Each point is reached from the start by the listed moves, each made 0, 1 or 2 times, or once backwards (-1), plus a little noise. Is the number of moves made odd or even? Then give how often each move was made.

Moves:
(1): [ 21  -2 -11  10]
(2): [10 16 23  1]
Start: [-5  8  2 -3]
Points:
[59 35 27 19] => even (2, 2)
[-37  -6 -11 -15] => even (-1, -1)
[ -6  41  60 -12] => odd (-1, 2)
[15 39 48 -1] => even (0, 2)

Moves:
(1): [-5 15 16  1  0]
(2): [-6 13 -4 -3  0]
(3): [-14  -8   5  -3  -8]
(4): [ 3  1  8 19  4]
Start: [1 2 9 4 1]
Points:
[-16  11  49   6  -6] => even (2, -1, 1, 0)
[ 5 37  4 21 13] => even (0, 2, -1, 1)
[ -9  12 -22 -23  -4] => even (-1, 2, 0, -1)
[ -3 -19  26  23  -3] => odd (0, -1, 1, 1)
[ 3 21 60 48 10] => odd (2, -1, 0, 2)

Moves:
(1): [ 7  0  5  0 -2  3 -1 -9  4]
(2): [ -1  11 -12  -1  -7  -1 -13  -2   1]
(3): [-11   5   3  -7  -3  17  -1  -2  -5]
(4): [  1  -4   3  13   4   4 -11   6   4]
(5): [ 2  4 -6  6 17  6  3 -3  7]
(6): [ 5  2  0 -1 -3  7  2 10  7]
Start: [ 4 -3  3 -1  4  5 -6  3 -6]
Points:
[  2  -3  21   0 -16  29 -21   9  -3] => odd (1, 0, 1, 1, -1, 1)
[ 16  26 -13  26  21  52 -50  -8  28] => even (2, 2, 1, 2, 2, 1)
[ 22  19 -23   4 -14  -1 -26  20  15] => odd (0, 2, -1, 0, 0, 2)
[  0  21  -7  -3 -32  31 -43  24   3] => odd (0, 2, 1, 1, -1, 2)
[  2  32  -8 -20  15  60  -5 -25  11] => odd (2, 1, 2, -1, 2, 1)

Moves:
(1): [ 1  1  0  0 -7  0 -2  4  5  1  5  9]
(2): [ -8 -12   4   1   5  10  10 -14  -6   4   7  12]
(3): [ -1   3  10   3 -16  -8   7  -4   7 -16  -8   3]
(4): [-8 -1 -7 -1  8 -5 -3  0  6  0  5 -5]
(5): [ 2  7 -6  0 14  7 -2  5  3 -9  4  0]
(6): [-1  3  3  4 -2  2 -5  2  1 -2  6 -5]
(7): [  8  -9 -10  -3   7   2   4   4   8  -1  -4  -3]
(8): [-9 -2 -4 10  2  5 -1  9 -5  6 -7  9]
(9): [  1  -5   0  -2 -11   0   6   8  -2  -4  -2  -2]
Start: [ 1  7 -2 -1  1  1 -1  3  5  0  9 -2]
Points:
[-60  -9   5  31   3  15 -10 -10  -1  32  44  45] => odd (2, 2, 0, 2, -1, 2, -1, 2, -1)
[-19   4   4  24 -15  31   5  26 -14   6  13  51] => odd (2, 1, 0, -1, 1, 0, -1, 2, 1)
[-20   3 -23  13  32   2 -20  13  23   3  22 -12] => odd (0, 0, 0, 2, 0, 2, 1, 1, -1)

Moves:
(1): [ 3  2 11 -8 -2 -3  0  2  0 -3  4 -7  0  3]
(2): [  5   6 -12   1   5   5  -5   6   4  -7   7   2   6  -8]
(3): [ 2 -6  3  1 -9  1 -4  0 -2  1 -3 -1 -1  7]
(4): [10  2 -2  4  9 -1  5 10 -3 -2 -3 -8 -4 -1]
(5): [ 19   9  -5  -1   4 -14 -25   6  -6   7   7   6 -11  -4]
(6): [ -5  -1   3   0  -5  10  -1  -3 -10   7  -2   2   3   6]
(7): [ 0  1  0  0 -9 10  4  3  9  2  3 -1 -1  0]
(8): [ -8  -1   3   8  -5   0  -1   9   2  -3  -5  -9 -14   2]
(9): [ 5  9 -4  1  9  7 -7  3 -6  6 14 -6  2 21]
(10): [ 7 -1  7  1 24  1 -3 11 -5  5 -1 -2  5  5]
(11): [ -5  -5   9   3  -7   1   6 -11  -2  -3  -3   7  -4   2]
Start: [ -1   6 -12   3  -2 -16   9   4   9   3  10   5  -1   7]
Points:
[ 60  16  21   7   9 -55 -22  52   9  -3   5 -17 -50  -9] => odd (2, 0, 1, 2, 2, -1, 1, 1, -1, 1, 1)
[ 16 -11 -31  15  -8  -2  44  15  30 -19 -12   4  15 -17] => odd (-1, 1, 2, 2, -1, -1, 1, -1, -1, 0, 0)
[ 22 -16  22  11   9 -33 -12   8  -9   7  -9  23 -12  12] => even (0, 0, 2, 0, 1, 0, 0, 0, -1, 2, 2)
